Every row gives one point. The points of each table are mixes of a few directions, plus a little noise. How many directions does each table use, and how many do they share? Where both have some left over, give the other angles between the two spaces (their principal angles), to ten degrees, smallest first.

First, 6 rows:
-17.3	26.3
23.1	-35.0
5.4	-8.3
-17.3	26.4
11.9	-17.5
-5.2	7.7
Second (7 x 2):
-3.4	1.4
15.5	-5.0
-39.9	12.1
51.2	-15.0
-14.2	4.2
-4.5	1.5
-5.9	1.6
Directions: first 1, second 1, shared 0; angles 40

First (7 x 3):
-10.2	4.6	-2.9
-13.9	6.6	-3.4
43.6	-20.4	10.8
-32.5	15.5	-8.4
2.1	-1.0	0.1
-31.4	15.3	-7.9
41.5	-20.0	10.5
Second, 7 rows:
7.2	7.6	-21.0
2.4	-32.6	36.3
-26.4	33.5	1.6
-13.1	22.4	-6.4
-2.3	-9.3	15.2
23.1	-27.5	-3.7
9.1	5.8	-21.9
Directions: first 1, second 2, shared 0; angles 30

First:
-32.1	6.1	-6.8	13.5
49.7	-4.0	-7.8	-36.7
11.9	1.5	-9.7	-15.9
-19.9	0.2	5.5	16.8
-10.0	-4.5	18.5	21.2
Second, 7 rows:
43.9	0.2	-18.6	-42.3
21.1	0.1	-8.7	-20.2
14.9	-0.4	-6.2	-14.0
-33.5	-0.4	14.1	31.9
-1.2	0.1	0.3	1.0
-13.5	-0.1	6.2	12.7
-32.2	0.1	13.6	30.0
Directions: first 2, second 1, shared 1

First (6 x 6):
0.4	-17.0	-32.6	6.8	-24.5	-8.1
-12.5	15.8	14.3	19.7	23.0	0.0
6.9	16.1	43.0	-23.6	23.7	12.4
-9.2	10.3	7.3	14.8	14.8	-1.0
21.7	-30.3	-30.0	-31.5	-43.6	-1.9
-7.6	4.8	-2.2	15.7	6.3	-2.2
Second, 9 rows:
-11.3	13.0	29.1	5.2	15.3	14.9
-8.0	-11.1	-35.3	25.2	-16.2	-11.3
9.7	-5.2	-7.1	-11.4	-5.3	-6.3
-6.6	21.6	55.8	-10.5	29.0	24.5
-22.2	-3.2	-23.3	39.8	-8.9	-2.6
-4.9	-12.5	-37.0	20.0	-17.3	-13.1
9.9	-1.4	2.2	-14.6	0.3	-2.1
25.3	5.9	31.8	-47.0	12.4	4.4
8.6	-7.8	-15.4	-5.1	-9.3	-8.9
Directions: first 2, second 2, shared 1; angles 30

First (8 x 8):
10.5	27.1	-15.0	-21.5	-4.8	-5.0	15.1	4.6
-5.4	13.7	6.9	26.8	5.7	7.9	33.4	-16.2
-26.8	-21.4	28.3	6.8	15.8	-6.3	-35.2	-28.9
17.4	-6.8	-14.2	-9.7	-12.6	-4.0	-10.7	21.0
-37.7	-19.2	9.4	-23.8	6.4	5.0	12.9	42.1
3.1	-13.8	-7.9	-3.7	6.9	30.5	-0.2	16.4
-12.8	21.7	16.0	5.5	-1.9	-36.0	4.5	-29.8
51.8	-1.3	-23.3	19.8	-15.4	7.7	-19.8	-9.2
Second (8 x 8):
23.8	-17.6	19.0	-24.4	-21.3	20.5	10.4	-15.9
-10.7	6.8	-10.4	11.8	13.3	-11.2	-4.0	7.2
-15.2	16.1	0.7	10.8	-9.2	1.7	-9.6	7.8
-53.6	54.9	-4.6	41.7	-19.3	-3.6	-32.8	29.0
35.9	-39.1	-2.8	-26.1	24.2	-4.8	23.2	-18.3
-13.0	15.1	3.7	8.2	-13.6	4.5	-9.0	6.2
13.2	-12.8	4.1	-11.2	-0.1	3.8	7.4	-7.6
19.9	-24.0	-9.5	-11.6	26.9	-11.2	14.4	-8.6
Directions: first 5, second 2, shared 0; angles 70, 90

First, 7 rows:
3.1	2.6	-2.0	-8.4	-31.1	-13.7	8.7	-23.1	0.2
-24.3	-2.8	-16.2	-33.4	-31.9	17.3	37.3	-3.5	-1.1
10.7	5.5	0.6	-3.3	-32.2	-21.4	1.7	-28.2	0.6
11.9	3.8	4.6	9.2	-3.8	-14.8	-11.5	-12.5	1.2
-18.3	-11.1	2.2	11.3	74.3	42.8	-10.4	62.4	-1.5
10.8	2.3	7.8	16.3	18.0	-6.4	-17.9	4.0	0.6
6.1	1.8	3.5	7.1	6.3	-3.1	-8.3	1.4	0.7
Second:
12.2	0.1	10.1	22.1	33.9	-2.1	-24.9	14.9	0.5
9.9	-0.1	8.5	18.9	28.6	-1.3	-20.7	12.5	0.9
-13.5	0.5	-11.7	-25.5	-38.6	2.6	28.5	-16.9	-0.6
12.9	-0.5	11.2	23.8	36.4	-2.2	-26.7	15.7	1.2
1.6	0.0	1.0	2.9	4.8	-0.2	-3.2	2.4	0.0
17.2	0.1	14.9	32.9	49.9	-2.9	-36.6	21.9	0.8
-14.6	0.1	-12.3	-27.0	-41.7	2.4	30.4	-18.3	-0.9
-19.5	-0.1	-17.1	-37.1	-55.9	3.7	41.6	-23.9	-1.1
-6.4	-0.1	-5.4	-11.7	-17.8	1.4	12.7	-7.5	-0.4
Directions: first 2, second 1, shared 1

First (9 x 11):
-0.2	13.7	-5.4	-6.8	-11.4	4.6	10.0	21.4	-34.6	17.2	6.4
8.0	-21.2	33.3	-21.9	-3.3	-32.6	6.8	-17.2	5.6	47.1	-41.8
-24.2	14.4	-25.2	18.7	-7.5	-18.9	14.3	13.3	2.7	-8.5	11.2
26.4	-11.4	18.8	-11.5	12.6	48.6	-27.4	1.4	6.1	-13.7	24.3
-0.8	5.6	-18.3	18.4	2.7	30.1	-5.6	-1.5	-7.9	-46.2	4.4
4.4	3.9	23.1	-12.2	9.0	0.9	-16.0	4.4	6.1	-16.4	-2.4
-10.3	22.0	-9.7	-11.7	15.0	-69.6	4.0	-30.1	21.9	14.4	-6.0
15.7	-27.9	-15.7	15.8	-8.8	41.9	8.5	-16.0	-8.0	11.6	-4.7
-17.9	1.0	-1.5	11.1	-7.9	-5.7	4.9	24.0	10.2	-6.8	10.2
Second:
-11.6	-8.9	14.7	-20.4	2.1	21.2	-16.2	12.4	17.9	-33.2	-25.2
-9.3	0.1	-16.4	-9.9	-23.3	-16.8	23.2	2.6	-2.3	9.5	18.4
30.4	5.5	26.8	39.6	12.6	-31.7	0.6	-4.6	-12.5	44.4	43.6
-20.8	-1.3	-33.8	-22.8	-23.2	7.8	18.5	-4.4	-2.7	-22.1	-15.2
-14.0	-1.2	0.7	-22.4	10.5	17.2	-18.6	16.3	20.3	-2.5	-17.6
-3.4	0.2	-16.4	-1.7	9.8	30.3	-10.2	-16.0	-6.9	-35.9	-42.2
18.2	3.8	20.0	21.2	22.2	-4.6	-15.5	-0.6	-1.2	21.6	9.6
19.0	-6.6	45.8	18.2	10.3	-8.4	-14.4	7.6	5.3	-1.5	15.0
-7.6	8.1	-43.0	-1.7	-21.2	-16.0	31.8	-13.8	-17.6	18.8	14.6
Directions: first 6, second 4, shared 2; angles 60, 90

First, 10 rows:
-0.1	-19.4	6.4	-2.4	3.0	12.0	3.2	-5.3	1.6	11.0	-0.8	24.2
11.6	7.2	12.0	11.5	-6.2	15.1	4.6	19.5	-1.0	7.2	0.4	2.2
15.4	1.2	14.3	26.0	-4.5	12.0	-4.2	5.5	9.2	21.7	-3.4	8.7
-22.4	0.5	-18.6	-47.2	4.4	-9.1	15.1	6.4	-21.3	-39.4	8.3	-12.2
24.6	-15.9	24.4	51.0	-1.6	16.9	-15.5	-14.2	26.1	52.5	-10.2	31.2
-27.0	0.1	-20.4	-61.5	4.2	-5.5	22.5	14.3	-29.4	-49.7	11.3	-12.1
6.6	35.3	-4.8	14.3	-7.3	-14.5	-6.1	14.1	0.2	-11.2	0.7	-38.8
-22.2	-19.2	-16.0	-37.2	9.9	-10.0	6.2	-17.1	-9.9	-19.9	3.2	7.4
15.7	34.9	2.6	32.4	-9.5	-10.4	-11.5	12.5	7.9	4.0	-2.5	-33.6
-1.5	-24.7	-0.2	13.2	8.6	-6.6	-14.4	-35.9	16.6	24.0	-6.6	21.9
Second:
-4.9	-30.1	-33.6	8.3	-31.8	34.8	4.1	-10.3	7.8	-9.1	-13.7	-21.4
-5.2	23.7	11.0	-23.1	-24.3	-28.2	-19.8	9.3	19.0	6.9	33.7	-16.1
-24.0	-11.7	-20.0	19.8	-17.1	9.5	1.7	4.9	-5.8	-8.9	-25.2	3.7
-0.4	24.0	-41.0	0.1	-29.5	-28.8	1.2	2.9	-4.3	-4.4	9.1	8.6
-6.4	-8.8	20.5	-12.4	31.2	38.2	-2.8	-2.0	40.5	11.4	37.8	-13.7
6.1	5.0	24.1	7.8	19.8	-20.4	4.1	5.1	-27.8	2.8	-22.7	28.1
10.7	6.0	-11.3	10.0	14.4	-7.8	7.7	-7.9	-20.5	-17.0	-22.2	-15.4
24.1	-8.1	50.3	-10.5	37.2	2.6	3.9	-2.0	-8.7	18.4	3.0	26.3
Directions: first 3, second 6, shared 1; angles 80, 90
